Each point is reached from the start by the listed moves, each made once or not at all, plus a little noise. Is the number of moves made odd or even? Then give how often each move was made.
(in the rows, 128 means zero)

Moves:
(1): [150 110 151 131  90]
(2): [176 147 123  93 139]
(3): [ 95 184 157 108 134]
Start: [163 167 120 129 120]
Points:
[179 242 145  73 140] -> even (0, 1, 1)
[228 169 140  96  92] -> even (1, 1, 0)
[160 168 120 129 122] -> even (0, 0, 0)

Moves:
(1): [144 147 140 148 121 144 167 117 104 144 125 121]
(2): [118 135 122 137 130  94 140 113 132 146 120 127]
(3): [ 95 121 141 144 114 130 115 146 101 127 115 146]
(4): [135 149 126 151 103 131 114 119 149 121 143 149]
(5): [110 118 132 141 156 133 134 102 123 129 152 103]
(6): [122 174 131 125 126 143 114 109 114 132 122 107]
(7): [124 126 111 143 101 146 144  99 102  94 110 119]
(8): [138 112 129 142 155 157 114 165 187 105  77 129]
(9): [106 139 111  75 160 169 181 141 160 173 143 151]
(10): [122 136  77 166 121 135 135 133  83 134 129 122]
(11): [116 160 137 131 128 115 138 132 108  93 143 122]
(12): [151 128 140 130 154 110  86 102 128 103 112 179]
Start: [104 105 137 120 180 130 122 121 136 143 142 111]
Points:
[ 68 148 128 143 135 213 204 103 112 167 137 164] -> odd (1, 0, 1, 1, 0, 0, 1, 0, 1, 0, 0, 0)
[102 183 153 140 216 214 118 119 181 153  82 195] -> odd (1, 0, 1, 1, 0, 1, 0, 1, 1, 0, 0, 1)
[ 61 197  84 176 189 218 113 113 116  74  82 185] -> odd (0, 0, 1, 1, 0, 1, 1, 1, 1, 1, 1, 1)
[ 36 174  83 168 160 167 249 105  32 160 132 122] -> odd (1, 1, 1, 0, 0, 0, 1, 0, 1, 1, 1, 0)
[ 72 149  90 217 205 125 129 119 149 103 136  94] -> even (0, 1, 0, 1, 1, 0, 0, 1, 0, 1, 1, 0)
